Each row is a point. Each copy is the shape, with its points in the same order, stretched, turned, moved and blurred by noise. Say if it was mirrored as well.
In the rows, 128 means zero.

Shape:
[[173 159]
 [141 142]
 [118 118]
 [183  83]
 [ 63 131]]
Copy 1 (5 x 2):
[[166 137]
 [133 142]
 [ 94 136]
 [121  75]
 [ 61 175]]
Copy 1 is: only turned
Copy 2, 5 rows:
[[153 109]
 [125 124]
 [108 154]
 [181 187]
 [ 39 146]]
Copy 2 is: mirrored
Copy 3, 5 rows:
[[ 71 162]
 [106 140]
 [144 118]
 [ 72  75]
 [205 138]]
Copy 3 is: mirrored

Shape (8 x 3):
[[ 78 122 134]
 [163  95 165]
 [133  85 138]
 [ 64  88 143]
 [174 192  58]
 [116 129 158]
 [158 166 100]
 [ 84 121 114]]
Copy 1:
[[179  91 139]
 [ 81 100 133]
 [117  77 117]
 [168  51 133]
 [152 249  85]
 [134 108 157]
 [137 196 107]
 [174  99 119]]
Copy 1 is: mirrored
Copy 2 (8 x 3):
[[137 170 148]
 [115  95 165]
 [145 118 159]
 [160 175 178]
 [100 102  35]
 [107 141 152]
 [101 110  80]
 [147 164 134]]
Copy 2 is: mirrored
Copy 3:
[[144 102 161]
 [ 74 131 138]
 [ 95 104 132]
 [126  80 164]
 [203 126  50]
 [121 126 148]
 [175 134  88]
 [152  85 148]]
Copy 3 is: mirrored
Copy 4 (8 x 3):
[[109 128 178]
 [114  72 115]
 [128  85 147]
 [108 109 202]
 [176 162  64]
 [ 99 110 136]
 [142 143  86]
 [123 136 173]]
Copy 4 is: mirrored

Shape, 8 rows:
[[132  60  95 104]
 [162 130 133 114]
 [159 148 120 108]
 [124 153 152  94]
 [177 112 159 248]
 [167  62 165 176]
 [171 147 131  64]
 [112 166 130 123]]
Copy 1:
[[ 87  97  99 167]
 [146  96 107  99]
 [155 116 106  98]
 [119 125 121  64]
 [192  17 190 152]
 [130  24 140 137]
 [146 123  72  65]
 [131 134 147  91]]
Copy 1 is: only turned
Copy 2, 8 rows:
[[ 84 109 195 126]
 [140 105 156 128]
 [134 103 137 124]
 [147 141 145 111]
 [168  92 159 237]
 [149  96 203 186]
 [142 102 143  81]
 [134 143 124 134]]
Copy 2 is: only turned

Shape:
[[ 65 165 101 157 109 111]
 [ 77 119 119 176 184 143]
 [158 154 104 106 106 157]
 [119 159  62 191 121 109]
 [129 106 172 184 124  63]
 [149  59  76  81 203  81]
 [ 95 189 166 152 147 150]
 [156 154 154 132  78 155]
 [174 105 136 116 177  74]]
Copy 1, 9 rows:
[[ 82 189 147 151  83 121]
 [164 164 145 174  53 150]
 [101 103  81 132 102 121]
 [100 192 110 167  86  80]
 [162 143 187 146 149  89]
 [211 155  86  53  73 115]
 [104 141 139 184 125 170]
 [ 92  89 127 151 127 116]
 [198 136 109 105 143 115]]
Copy 1 is: mirrored
Copy 2:
[[126 152  88 180 110 105]
 [183  96  87 166 137 141]
 [134 181 132 105 100 146]
 [157 136 123 178  63 120]
 [147  95 168 185 156  70]
 [201  91 118  46 103  68]
 [158 174 103 190 159 154]
 [107 174 152 141 135 151]
 [195 119 162 101 132  74]]
Copy 2 is: only turned
Copy 3 (9 x 6):
[[ 75 145 114 101  84 111]
 [ 68 109 163  58 119 100]
 [113 117  71 153 177 123]
 [ 95 119  93  70  96 153]
 [128 154 198  70  83 147]
 [188  44 114 114 138  63]
 [ 62 178 144  78 146 104]
 [ 98 152 117 147 170 151]
 [176 116 146  88 145  98]]
Copy 3 is: mirrored
Copy 4, 9 rows:
[[ 90  69 127  85 120  80]
 [ 92  87 203  92 168  91]
 [100 119 103 153 152 124]
 [116 114 144 128 160  35]
 [197 141 156  64 104  94]
 [191  64 141 152 238  63]
 [ 79 126 150  55 135 139]
 [118 125 116 122  97 163]
 [194 130 136 106 193 100]]
Copy 4 is: only turned

Shape, 14 rows:
[[150 164  86 125 136 148 121 144]
 [152 102 141 136 149 118 207 120]
 [ 59 118 111 151 124  78  41 147]
 [140 155 134 142 164 129 164  79]
 [147 103 121 183 177 139 165 144]
 [198 146 110  80 111 136 102 126]
 [187 124 134 151 123  99 170 117]
 [154 133 108 206 130 122 182  94]
 [ 30  92  89 177 159 119  52  96]
 [138  71 144 132 104 112 214 149]
 [ 71 102 140 203 102 115  34 110]
 [203 109  68  63 188 149  76 106]
 [188 122 139  84 208 133 130 144]
 [162 123 118  97 183 198 112 112]]
Copy 1:
[[164 109 151 141 124 134 114 112]
 [ 98  99 136 113 140  91 196 104]
 [ 99 165 114 159 119 219  76 158]
 [114  97 153  86 175 105 144  92]
 [107  86 132 149 152 139 174  87]
 [162 111 176 153 122  94 118 164]
 [113 125 184 132 151  93 174 104]
 [ 95 120 174 127 156 107 143  35]
 [ 71 129  66 162 134 206  45 111]
 [ 85 112 130 133  86  99 200 114]
 [ 62 138 155 164 118 218  52 125]
 [171  81 102 200 164  77 107 176]
 [153  72 134 139 177 110 190 183]
 [145  42 121 146 143 114 122 147]]
Copy 1 is: only turned
Copy 2, 14 rows:
[[156 118 117 102 143 136 139 162]
 [124 122 100 141  94  82 116 116]
 [ 92 188 178  75 200 106  98 132]
 [150 177  80 116 115  98 126 129]
 [127 145 135 176 117 132  98 121]
 [170 106 101  50 121 132 107 166]
 [173 124 127 120 115  86 106 104]
 [181 158 133 159 138 114 113  81]
 [ 74 228 149 113 228 139  75 113]
 [121  76 116 133 104  71 123  87]
 [ 97 206 177  86 186 163  71  71]
 [149 126  74  85 163 151  48 210]
 [120 133  96 114  87 120  81 201]
 [110 144  64 113 117 169 105 185]]
Copy 2 is: mirrored
Copy 3 (14 x 8):
[[141 151 108 135 125 136 154  93]
 [127 134 187 110 177 162 117 146]
 [127  88  73 133  82  20  77 106]
 [120 153 166 145 161 144  99  96]
 [155  95 141 163 166 148 111 155]
 [143 176  90  73 150 154 140  74]
 [175 155 163  99 159 156 111 121]
 [186 122 178 150 128 162 105 112]
 [108  31  86 166 100  40  62  82]
 [123 117 186  67 147 158 122 165]
 [149  60  60 134  70  69  26 110]
 [136 128  67  97 213 135 162  39]
 [112 153 110 121 230 138 133 126]
 [ 92 121  80 131 187 168 119  95]]
Copy 3 is: only turned

Shape, 13 rows:
[[198 164 159 135 120 103 164  78 139]
 [173 150  32 100 144  97  63 128 213]
 [148 137 125 122 136  54 187 102 147]
 [137 122 148 106 117 156 157 139 165]
 [111 127 164  90  86 119 174  89  32]
 [109 143 171 144 109 145 160 144 152]
 [136 166 139 160 165 164  94 136 130]
 [150 138 196 183 126  84  61 145 162]
 [160 158 135 112 148 168 116 186 148]
 [114 159 159 162  96  71 139 117 194]
 [154  77  82 165  99  95 115 152 121]
 [122 204 175 123 139 179  98  49 115]
 [177 184 172 173  94 119 112 158  97]]
Copy 1 (13 x 9):
[[154 106 108  83 113 165 145 121 197]
 [118 142 129 189  77  31  86 130 209]
 [132 111 116  75 146  99 152 135 213]
 [114 162 144  99 126 131 113 152 138]
 [128  80 107  91 200 168 129  97 122]
 [121 157 115  84 136 145 153 154 115]
 [169 137  89 122  97 116 109 162 116]
 [134  98 103 146  67 147 166 202 111]
 [122 142  95  99  82 124  86 158 123]
 [111 142 109 114 120 123 200 157 161]
 [132  87 169 136 106  39 132 128 104]
 [187 146  72 153 143 195 125 127 145]
 [139  79  77  92  73 162 146 131 103]]
Copy 1 is: mirrored
Copy 2 (13 x 9):
[[155 158 154 184  85  87 111 210  59]
 [234 160 144 128 190  47 223 128 128]
 [128 213 149 159 132 105 153 149  91]
 [147 116 182 132 118 132 101 141 116]
 [ 95 134  53  97  76 153  23 153  83]
 [119 104 179 162 107 116  92 119 116]
 [130  53 139 135 163  77 123 169 117]
 [125  93 137 178  97  64 203 105  89]
 [152  83 192  82 148  68 115 142 129]
 [134 173 163 215 108  84 160  87  92]
 [116 145 107 128  95 100 199 139 173]
 [166  49 106 171 144 105  15 177  40]
 [119 121 134 140  74  30 117 157 109]]
Copy 2 is: only turned
Copy 3, 13 rows:
[[ 96 122  60 106  79  85 101 143 122]
 [104 223  94  46 108 222  39 102 114]
 [105 171 112  90 110  97 133 144 110]
 [138 103 126 118  96 173 121 130 102]
 [ 41 107  81 151 161 103 184 130 121]
 [142 103 135 160  94 149 124 150 119]
 [139  98  98 142 125 148  54 134 168]
 [ 93 111 159 152  57 104  11 118 161]
 [131  94 110 112 125 183  48 161 125]
 [118 169 146 145  49 132 103 141 128]
 [ 95 165 109 152 174 129  80  90  62]
 [108  99  61 132  73 143 108 120 217]
 [ 72 100  75 174 115 105  37 164 126]]
Copy 3 is: mirrored
